Each row is a point. Each copy is the shape, with its points in the same order, turned, moved and blurred by noise. Say if it was mirrored as well.
(in the rows, 100 means zero)

Shape, 7 rows:
99; 77; 77
132; 148; 67
67; 136; 137
135; 111; 56
157; 80; 118
103; 113; 148
114; 125; 121
Copy 1, 7 rows:
77; 79; 105
124; 117; 50
131; 133; 144
98; 92; 54
131; 39; 98
147; 93; 141
137; 99; 111
Copy 1 is: only turned
Copy 2, 7 rows:
83; 125; 75
151; 147; 110
94; 80; 152
130; 150; 78
136; 81; 53
114; 62; 117
127; 91; 113
Copy 2 is: only turned
Copy 3:
80; 73; 115
136; 66; 63
142; 124; 146
100; 61; 60
71; 130; 65
125; 142; 115
123; 120; 101
Copy 3 is: mirrored
Copy 4 (7 x 3):
87; 57; 101
150; 98; 64
72; 149; 99
141; 62; 77
131; 75; 156
94; 131; 131
112; 119; 110
Copy 4 is: only turned

Shape, 11 rows:
132; 68; 104; 62; 101; 178
76; 146; 154; 134; 84; 102
88; 150; 91; 65; 85; 88
47; 84; 94; 141; 98; 68
77; 127; 90; 94; 62; 105
56; 127; 113; 122; 134; 119
77; 110; 150; 71; 107; 119
68; 47; 86; 150; 80; 88
130; 131; 142; 90; 95; 101
121; 154; 126; 65; 41; 73
103; 88; 113; 63; 95; 110
Copy 1, 11 rows:
87; 145; 106; 90; 195; 121
72; 139; 104; 86; 39; 132
104; 115; 38; 74; 88; 89
63; 52; 112; 98; 67; 111
79; 99; 63; 62; 94; 117
46; 121; 103; 112; 75; 91
94; 147; 115; 80; 96; 88
68; 40; 136; 99; 101; 140
116; 145; 83; 105; 95; 125
142; 128; 47; 53; 75; 136
110; 117; 100; 81; 129; 94
Copy 1 is: only turned
Copy 2 (11 x 6):
106; 15; 93; 111; 118; 109
131; 135; 156; 53; 85; 102
89; 124; 115; 121; 65; 134
95; 154; 105; 92; 88; 30
121; 109; 125; 123; 61; 105
91; 114; 98; 45; 68; 91
79; 87; 145; 70; 101; 108
125; 123; 95; 114; 109; 11
120; 103; 132; 91; 128; 134
124; 128; 155; 143; 94; 152
86; 84; 118; 116; 110; 105
Copy 2 is: mirrored
Copy 3, 11 rows:
52; 86; 89; 24; 93; 120
64; 128; 94; 162; 123; 123
60; 91; 83; 139; 76; 55
133; 161; 101; 130; 112; 71
75; 125; 81; 129; 64; 84
94; 118; 55; 126; 141; 96
33; 123; 90; 105; 131; 87
146; 167; 115; 92; 96; 98
48; 83; 123; 127; 110; 103
31; 93; 131; 154; 56; 80
55; 108; 108; 79; 98; 76
Copy 3 is: mirrored
Copy 4 (11 x 6):
46; 46; 134; 53; 89; 101
165; 94; 132; 122; 122; 122
99; 139; 142; 120; 71; 138
125; 106; 52; 151; 103; 117
104; 102; 133; 140; 73; 120
122; 95; 97; 114; 129; 160
99; 109; 135; 103; 140; 107
114; 71; 44; 146; 79; 90
132; 117; 136; 71; 94; 97
126; 147; 172; 112; 64; 83
76; 107; 116; 93; 94; 91
Copy 4 is: only turned

Shape, 13 rows:
97; 96; 114; 104; 94; 123; 108; 111
106; 113; 132; 93; 91; 84; 103; 111
102; 81; 128; 98; 108; 90; 114; 93
89; 106; 5; 140; 93; 95; 104; 98
92; 86; 129; 99; 94; 91; 72; 110
67; 105; 127; 87; 103; 100; 98; 100
95; 110; 127; 102; 141; 93; 99; 105
100; 92; 63; 96; 95; 100; 99; 81
91; 95; 131; 115; 97; 96; 103; 89
91; 97; 122; 93; 93; 90; 105; 103
103; 99; 90; 95; 108; 102; 99; 108
87; 94; 122; 90; 99; 85; 114; 106
106; 117; 130; 94; 100; 101; 104; 76
Copy 1, 13 rows:
107; 108; 100; 97; 90; 122; 105; 79
106; 136; 110; 93; 117; 117; 84; 88
72; 116; 106; 91; 103; 111; 90; 87
125; 69; 90; 88; 101; 54; 170; 131
103; 129; 77; 98; 95; 110; 74; 96
100; 143; 105; 97; 73; 105; 91; 86
89; 134; 95; 65; 97; 94; 94; 66
104; 85; 107; 106; 97; 68; 114; 101
81; 130; 94; 107; 99; 114; 105; 82
93; 127; 108; 99; 98; 113; 89; 97
111; 98; 104; 84; 97; 97; 101; 91
88; 127; 113; 89; 95; 112; 93; 99
91; 131; 116; 110; 109; 102; 93; 65
Copy 1 is: only turned
Copy 2:
100; 114; 105; 96; 103; 104; 118; 114
85; 123; 97; 104; 77; 84; 97; 96
115; 106; 103; 110; 99; 78; 91; 102
100; 84; 88; 74; 141; 182; 101; 43
85; 118; 93; 83; 98; 87; 77; 120
86; 86; 96; 86; 84; 81; 103; 113
74; 92; 121; 107; 110; 72; 93; 94
106; 85; 93; 104; 107; 143; 87; 91
108; 109; 115; 85; 91; 86; 92; 101
98; 108; 92; 97; 88; 89; 96; 103
87; 101; 94; 108; 111; 115; 98; 97
100; 102; 86; 100; 90; 81; 101; 98
97; 103; 126; 109; 72; 95; 92; 102
Copy 2 is: mirrored
Copy 3:
115; 91; 115; 127; 98; 113; 84; 91
108; 119; 122; 115; 86; 101; 84; 117
94; 91; 124; 118; 91; 97; 106; 110
108; 82; 14; 107; 144; 142; 96; 109
104; 126; 119; 106; 99; 83; 90; 86
88; 109; 136; 106; 107; 114; 77; 106
106; 116; 134; 104; 94; 131; 115; 111
94; 69; 67; 97; 102; 112; 90; 104
86; 109; 116; 128; 88; 103; 94; 100
102; 103; 119; 116; 97; 98; 89; 112
118; 93; 100; 102; 108; 115; 98; 107
102; 101; 129; 116; 105; 100; 90; 121
88; 106; 121; 111; 67; 117; 84; 113
Copy 3 is: only turned
Copy 4 (13 x 8):
114; 106; 101; 79; 114; 89; 114; 92
122; 76; 110; 105; 111; 80; 100; 120
92; 80; 81; 91; 124; 77; 110; 112
50; 140; 117; 116; 90; 165; 87; 70
110; 89; 109; 79; 136; 90; 95; 131
119; 107; 93; 98; 133; 69; 87; 111
110; 109; 79; 116; 122; 80; 120; 130
78; 110; 90; 87; 95; 121; 81; 104
93; 97; 107; 94; 122; 66; 105; 112
109; 86; 99; 97; 122; 85; 94; 109
101; 107; 91; 94; 106; 113; 102; 109
110; 83; 91; 104; 126; 83; 94; 103
105; 94; 95; 94; 91; 62; 97; 124
Copy 4 is: mirrored

Shape:
114; 115; 117; 108; 116; 109; 115; 119; 116; 87; 103
121; 102; 99; 110; 111; 75; 110; 78; 93; 81; 85
153; 97; 32; 75; 114; 103; 70; 95; 83; 71; 117
92; 106; 123; 111; 114; 109; 73; 100; 169; 99; 86
89; 91; 121; 110; 109; 110; 110; 82; 90; 107; 99
96; 92; 85; 119; 115; 114; 76; 111; 107; 86; 96
85; 133; 113; 103; 94; 80; 105; 109; 89; 101; 81
78; 111; 117; 98; 72; 90; 106; 105; 87; 104; 125
96; 89; 91; 111; 57; 119; 121; 94; 92; 75; 88
119; 107; 89; 107; 105; 99; 100; 99; 95; 78; 81
96; 91; 118; 120; 76; 109; 105; 108; 86; 101; 104
81; 95; 79; 98; 79; 113; 112; 113; 93; 97; 137
105; 100; 110; 66; 101; 111; 90; 110; 84; 84; 89
132; 99; 116; 119; 78; 111; 99; 91; 89; 86; 84
83; 170; 115; 85; 114; 110; 103; 101; 93; 104; 113
83; 91; 117; 65; 105; 105; 110; 108; 91; 195; 100
Copy 1, 16 rows:
79; 108; 113; 92; 99; 96; 128; 76; 95; 94; 97
94; 88; 83; 105; 84; 85; 91; 57; 106; 106; 111
77; 103; 71; 136; 137; 116; 67; 46; 42; 91; 115
91; 91; 112; 90; 62; 127; 132; 118; 97; 72; 137
111; 76; 93; 80; 95; 88; 99; 99; 100; 97; 80
82; 88; 110; 99; 95; 87; 99; 92; 72; 70; 121
71; 95; 117; 113; 83; 85; 96; 98; 121; 112; 92
81; 123; 93; 96; 100; 78; 90; 116; 119; 92; 75
116; 121; 117; 80; 100; 78; 65; 82; 95; 86; 109
95; 91; 107; 108; 97; 91; 90; 65; 92; 97; 107
106; 109; 102; 93; 94; 66; 99; 101; 101; 81; 84
87; 130; 84; 77; 129; 81; 79; 110; 85; 86; 89
96; 91; 113; 118; 120; 115; 92; 83; 104; 88; 86
120; 104; 108; 109; 78; 75; 91; 65; 91; 83; 90
42; 104; 118; 94; 77; 116; 104; 98; 101; 115; 61
124; 85; 82; 110; 117; 97; 125; 161; 89; 156; 65
Copy 1 is: mirrored
Copy 2, 16 rows:
111; 106; 90; 80; 117; 113; 120; 118; 123; 109; 98
83; 100; 104; 107; 94; 139; 93; 101; 120; 123; 99
113; 134; 56; 128; 64; 124; 107; 58; 79; 121; 64
105; 90; 84; 95; 132; 77; 74; 126; 146; 88; 71
74; 83; 94; 96; 111; 102; 108; 95; 123; 104; 125
104; 117; 84; 114; 106; 98; 97; 96; 113; 79; 100
73; 104; 96; 70; 88; 118; 93; 134; 105; 97; 112
88; 73; 94; 86; 84; 90; 115; 130; 86; 103; 124
79; 87; 93; 120; 66; 110; 140; 121; 127; 86; 107
90; 115; 85; 105; 90; 129; 104; 104; 120; 103; 95
97; 81; 95; 96; 83; 101; 118; 112; 119; 89; 131
95; 96; 94; 106; 83; 77; 139; 107; 81; 97; 110
84; 87; 60; 83; 95; 128; 115; 97; 100; 88; 93
100; 90; 79; 104; 73; 127; 108; 107; 144; 106; 117
73; 116; 60; 56; 112; 93; 104; 139; 93; 126; 115
63; 65; 104; 17; 88; 61; 104; 61; 105; 95; 110
Copy 2 is: mirrored

Shape:
111; 75; 58; 118; 155; 132; 97; 120; 36; 125; 89; 102
88; 92; 107; 124; 148; 75; 95; 73; 79; 125; 74; 105
130; 96; 98; 125; 5; 105; 92; 75; 65; 103; 101; 83
95; 133; 99; 120; 135; 76; 109; 78; 101; 94; 138; 110
120; 81; 71; 93; 143; 112; 102; 120; 97; 108; 64; 124
130; 98; 127; 116; 21; 138; 109; 81; 99; 96; 158; 122
84; 92; 123; 118; 85; 112; 104; 124; 98; 147; 89; 129
79; 72; 84; 129; 65; 128; 137; 89; 85; 121; 68; 124
124; 114; 42; 118; 157; 119; 130; 98; 98; 170; 78; 77
93; 76; 128; 120; 109; 126; 140; 123; 80; 101; 70; 93
83; 173; 120; 76; 133; 111; 111; 62; 93; 104; 101; 133
115; 81; 130; 77; 131; 122; 136; 125; 49; 101; 96; 106
91; 89; 129; 112; 126; 142; 99; 85; 94; 103; 87; 89
87; 166; 109; 129; 151; 124; 126; 119; 96; 111; 67; 107
90; 81; 26; 103; 104; 116; 94; 104; 84; 132; 107; 31
Copy 1 (15 x 12):
71; 74; 81; 65; 56; 125; 99; 112; 142; 70; 63; 88
112; 103; 86; 90; 114; 114; 134; 138; 120; 85; 84; 52
112; 84; 155; 170; 87; 110; 144; 41; 95; 69; 93; 99
89; 147; 112; 111; 121; 107; 96; 142; 92; 85; 101; 91
94; 57; 79; 79; 113; 108; 94; 118; 115; 106; 59; 99
91; 134; 139; 169; 109; 70; 130; 44; 92; 71; 72; 148
115; 112; 97; 115; 92; 90; 148; 96; 126; 134; 57; 106
101; 84; 63; 144; 88; 128; 156; 77; 105; 103; 66; 109
67; 95; 80; 85; 117; 167; 84; 100; 170; 120; 88; 75
108; 96; 70; 71; 94; 109; 152; 74; 95; 103; 88; 112
74; 120; 122; 110; 147; 108; 146; 172; 116; 95; 110; 133
58; 90; 95; 51; 94; 81; 145; 91; 97; 92; 81; 110
113; 102; 77; 88; 115; 89; 137; 99; 131; 74; 104; 115
111; 119; 100; 61; 116; 154; 132; 143; 122; 119; 101; 137
81; 73; 84; 127; 60; 124; 71; 77; 148; 100; 139; 70
Copy 1 is: mirrored
Copy 2:
143; 68; 34; 92; 84; 69; 103; 76; 147; 145; 75; 78
93; 92; 55; 95; 126; 110; 90; 108; 148; 121; 99; 99
131; 141; 148; 48; 66; 154; 122; 91; 86; 131; 51; 80
65; 66; 117; 100; 122; 102; 89; 80; 115; 101; 99; 77
117; 87; 52; 74; 92; 42; 108; 119; 129; 104; 83; 83
131; 125; 182; 71; 103; 97; 106; 70; 61; 126; 57; 105
151; 84; 108; 92; 94; 95; 100; 107; 126; 92; 86; 138
175; 99; 81; 80; 102; 120; 86; 117; 89; 94; 62; 84
102; 112; 22; 103; 76; 88; 82; 53; 153; 63; 66; 75
165; 105; 85; 112; 107; 93; 128; 113; 107; 108; 114; 83
59; 80; 115; 147; 78; 90; 45; 130; 107; 110; 89; 93
130; 93; 77; 144; 95; 69; 146; 108; 105; 135; 93; 93
128; 113; 88; 102; 97; 82; 79; 94; 101; 125; 119; 104
123; 88; 102; 144; 78; 79; 61; 107; 154; 88; 112; 66
118; 87; 25; 62; 49; 116; 119; 41; 98; 92; 93; 73
Copy 2 is: only turned
Copy 3, 15 rows:
124; 84; 121; 101; 54; 96; 134; 84; 102; 81; 38; 150
147; 117; 102; 143; 73; 102; 122; 109; 103; 126; 85; 101
112; 149; 101; 68; 108; 160; 125; 53; 105; 46; 130; 75
136; 79; 82; 114; 100; 58; 114; 94; 111; 108; 111; 66
114; 116; 101; 101; 57; 88; 78; 104; 89; 101; 42; 114
114; 115; 96; 82; 151; 116; 74; 47; 114; 28; 140; 82
105; 101; 104; 151; 79; 125; 77; 97; 87; 60; 103; 102
115; 113; 89; 116; 113; 156; 105; 113; 80; 54; 66; 102
155; 61; 77; 114; 31; 123; 99; 76; 113; 100; 24; 91
115; 111; 73; 113; 79; 122; 95; 129; 110; 68; 94; 144
144; 73; 131; 106; 98; 81; 75; 139; 137; 107; 105; 49
97; 107; 100; 109; 81; 90; 94; 116; 154; 73; 81; 149
144; 95; 102; 104; 96; 118; 82; 112; 110; 101; 109; 137
154; 62; 95; 107; 43; 91; 86; 157; 105; 78; 94; 87
96; 63; 78; 74; 59; 153; 138; 44; 96; 119; 64; 108
Copy 3 is: mirrored
Copy 4, 15 rows:
73; 86; 63; 77; 166; 106; 99; 74; 89; 50; 89; 59
87; 64; 92; 106; 143; 132; 86; 86; 84; 125; 104; 103
126; 106; 93; 88; 117; 40; 83; 128; 119; 58; 102; 180
100; 118; 85; 114; 122; 85; 79; 75; 83; 158; 128; 94
70; 95; 94; 73; 102; 123; 102; 96; 95; 84; 79; 55
130; 177; 95; 92; 94; 54; 72; 84; 135; 79; 105; 161
110; 92; 92; 100; 102; 108; 83; 63; 136; 95; 53; 112
113; 73; 136; 79; 116; 83; 76; 78; 132; 62; 92; 105
122; 66; 63; 55; 139; 110; 48; 104; 89; 97; 84; 33
97; 99; 116; 141; 123; 112; 87; 94; 121; 66; 77; 86
58; 96; 68; 117; 76; 96; 40; 66; 111; 141; 143; 99
88; 114; 78; 146; 100; 113; 90; 66; 89; 51; 94; 80
89; 111; 81; 120; 126; 130; 75; 100; 140; 91; 113; 95
58; 88; 79; 135; 118; 92; 36; 92; 129; 130; 80; 50
137; 66; 47; 69; 148; 74; 118; 132; 121; 68; 125; 65
Copy 4 is: only turned
